Rows are points. The window is the flat piece filled in between its corners: a triangle in 3 columns, a solid with four corners in 4, and so on. A path goes straight from each point to the next, and from the last back to the first. After which points does the path pass through the window?
In the rows, zero is written as 128.

Window (3 x 3):
[[ 89 207 113]
 [134  63 105]
 [152 111  76]]
Path:
(1): [174 113 126]
(2): [140 188 144]
(3): [ 61 197  81]
(4): [103  96  82]
(5): [196  57  85]
(6): [153 141 115]
(7): [125 125  72]
(8): [111  71  92]
(9): [143  89 115]
(10): [167 109 116]
(11): [129 117  38]
(12): [109  56  80]
Through the window after points: 2, 6, 8, 10, 12

Window (4 x 4):
[[120 132  73 118]
 [100 128  77 194]
 [ 82 156 195  90]
 [136 136 220  77]]
Path:
(1): [ 75  69  79 132]
(2): [135 161  61 198]
(3): [ 93 226 152 130]
(4): [ 89 128 170 107]
(5): [120 119 228  80]
(6): [143 164 180  88]
(7): [120 175 170 132]
(8): [ 79 135 159  83]
(9): [115  70  91 150]
(10): [125 176 115 124]
(11): [141 193  55 185]
(12): [ 80 105 119  91]
(13): [ 57  99 109 109]
(14): [121 164 144 127]
(15): [156 160  95 146]
(16): [ 60 102  77 159]
Through the window after points: 3, 5, 7, 13, 15

Window:
[[180 157 120 158  87 140]
 [187 122 150 173 149 150]
 [ 63 171   7 142 104 128]
 [ 67 122 180  43 109 197]
 [121 151 156 157 132 108]
 [ 95  82 171  69 100 149]]
Path:
(1): [ 70 117 122 133 118 164]
(2): [162 148 127 181 113 160]
(3): [138 157 105 120 123 135]
(4): [117 128 100 102 150 109]
(5): [117 123 116 147  87 137]
(6): [140 107 158 157 134 159]
(7): [196 141 128 121 132 126]
(8): [160 132 164  79 139 135]
(9): [ 85 111 187 187  98 172]
(10): [ 89 139 133 142  68 169]
(11): [115 110 118  78 153 134]
(12): [128 154 148  63 129 143]
(13): [123 111 113 165  94 173]
(14): [117 153 115 219  63 129]
(15): [117 161  83 107 128 153]
(16): [ 74 177  77  79 117 129]
Through the window after points: 6, 10

Window (6 x 6):
[[153 207 113  93 118 122]
 [198 112 181   7 146  73]
 [102 125 136 194  98 117]
 [111 146 173 168 107 165]
 [138  97 144 200 178 149]
 [109  95 128 137 127 156]]
Path:
(1): [145 134 168  87 188  55]
(2): [126 141 180 104 155 122]
(3): [190 101 141 121 127  95]
(4): [198 145 114  99 110 161]
(5): [120 168 139 114 151  88]
(6): [ 87  78 194 164 207 122]
(7): [168 121 148 115 110 132]
(8): [130 111 154 178  96 129]
(9): [ 76 191 132 130 190 143]
(10): [147 148 179  53 170  55]
(11): [187  72 142  93 106 162]
(12): [181  90 134  94  85 170]
Through the window after points: 8, 10

Window:
[[187 111 135 163  88  82 102  72]
 [ 81 158  98  84 126 152  88 182]
 [139 175  86 124  77 194  94 132]
 [ 55  81 110 121  59  68 245  99]
 [202 154 154 151 132 166 153  70]
 [199  44 144 104  70  88 140  54]
 [112 182  84 113 139 189  81  83]
 [ 96  67  58 129 102  95 194 133]]
Path:
(1): [113 153  60  80 120  82 176 105]
(2): [147 171 100 119 112 134 129 101]
(3): [ 89 111 103 147  86 178 128 128]
(4): [148  56 132 155 101 199 115  52]
(5): [179  80 112  82  71  24 174 102]
(6): [133 156  83  67  87 117 140 116]
(7): [ 93  79  86 196 114 170 135 144]
(8): [104  71 152 129 105 137 165  88]
(9): [174 102  70  86  33  32 172  91]
(10): [159 153  86 103 114 131 126  64]
(11): [125 103 120 128 103 149 108 100]
(12): [151 110 128 161  90 177 113  73]
Through the window after points: 4, 6, 8, 10
